Each wall is flat, endless, passes through zero and stands at right angles to its row. A trip goes straight from one point to another. Which walls does it cross, in order?

Walls:
(1): [-3  6  1]
(2): [-25  10 -18]
(3): [ 21 -33  32]
(4): [ 32 -31  14]
(5): [11 15  2]
(6): [-16  26  16]
(7): [  4  23 -32]
Trips:
[12  7 36] to [  3 -19  31] -> 1, 5, 6
[ 16 -15   1] to [-24 -25   6] -> 2

Walls:
(1): [ -2  16  19  16 -30 -25]
(2): [  6   7  -3 -25  -7  33]
(3): [ -7 -22  20  22  50 -15]
(4): [ 12   8   4  34 -16   6]
(5): [-16  19  12 -21  -5 -15]
(6): [ 4 -9 15 -2 35 -2]
(7): [ 30  19 -35 -15 -14 -18]
Trips:
[ 10 -23  47 -17   1  18] to [-3 -1 11 19  0 -1] -> 5, 1, 4, 2
[ 23  16 -32   0  16  -9] to [-18  22  23  16  14  12] -> 4, 3, 5, 7, 1
[-26 -30  48  -3 -21  15] to [  0   5  -7 -21 -17 -10] -> 6, 3, 7
[-19 -26   3  31 -27  32] to [ 20   0   6 -14  18 -14] -> 3, 1, 6, 2, 4, 7, 5
[ 10 -12  18  -2 -36 -30] to [-28   4  17   5 -15  23] -> 7, 2
[ 28  12   1   6 -13   9] to [ 5  1 34  0 34 33] -> 6, 1, 7, 3, 4

Walls:
(1): [ 28  -3 -19   2  -7  -1  12 -10 -37]
(2): [-37 -21  21 -27   5  -1  40   4   9]
(3): [  0   8 -12   0 -30  -7  33 -34  29]
(4): [-13 -14   2 -23  -6  12 -23  -7  42]
(5): [ -5  21   2  20  27  -5 -20  21  17]
(6): [-47 -34 -51  39 -17 -37  25  10   5]
(7): [ -4   4 -22   4   9 -33  -5  26  27]
(8): [ 12 -34  14 -25 -13  -9 -20  51  12]
(9): [ -3  31  32 -25  11  27 -10 -13  10]
Trips:
[ 13 -41 -40  -3   5 -33  27  -8  22] to [ 11  -7  -7  21 -21   6  14 -28   7] -> 8, 2, 4, 7
[  0   1   0  31  -4   8 -14  36 -47] to [  6   2 -22 -15 -30  -2 -33  -7 -32] -> 5, 6

Walls:
(1): [ -5 -18  -2 -43 -19 -11   7  14 -29   3 -14  -2]
(2): [ 16  16  15  -4  24 -17  -9  -2 -31  18  10  14]
(3): [ 12  -1  11 -35   6  37  28  -9  12  -2   1 -13]
(4): [-17   3   0   8  18 -18  25  35  19  34  11  12]
(5): [-21   6 -35  40 -27 -15 -14 -21  -8 -34 -15  20]
(6): [ 15  16 -34 -21  26 -14 -16  22  11   7 -32   2]
(7): [-30  24 -17   1   7  -7   3  19 -13  15 -18  10]
(8): [-25  22  22  17 -40  13  10  31  30 -27 -29  14]
(9): [-25 -13 -37  29  -1 -17 -26  -7 -25  25 -10   8]
(10): [ -1 -15  -2 -15  -3  16  16 -29  -4  24   3  23]
Trips:
[ 28 -17 -12  -5  -7 -15  -4 -17   8   4 -23   6] to [ 27 -23 -24   1 -14  -6  -7 -12  -4  19  -5  39] -> 2
[-35  15  12 -16  19  46 -39 -18 -11 -13  14  37] to [ 12 -21   2  38  15 -19 -12  -6 -16 -14  13 -27] -> 8, 3, 7, 10
[  4 -40 -18  11  10 -27  -7 -25  13  18  -1  24] to [  2  -9  51 -26  24  17  -6  -5  18  14  25  21] -> 6, 5, 3, 9
[  9 -27  50  30 -14  14 -12 -18  47 -32  -6   3] to [ -7   0  40  24   5  15 -21  14   6  13  -4 -20] -> 5, 3, 4, 2
[  2  -6  -7  -9  22  -7 -19   5 -16  -4   6  -5] to [-11  10  17   3 -18 -23 -11  19 -16 -27   6  -9] -> 5, 8, 6, 9
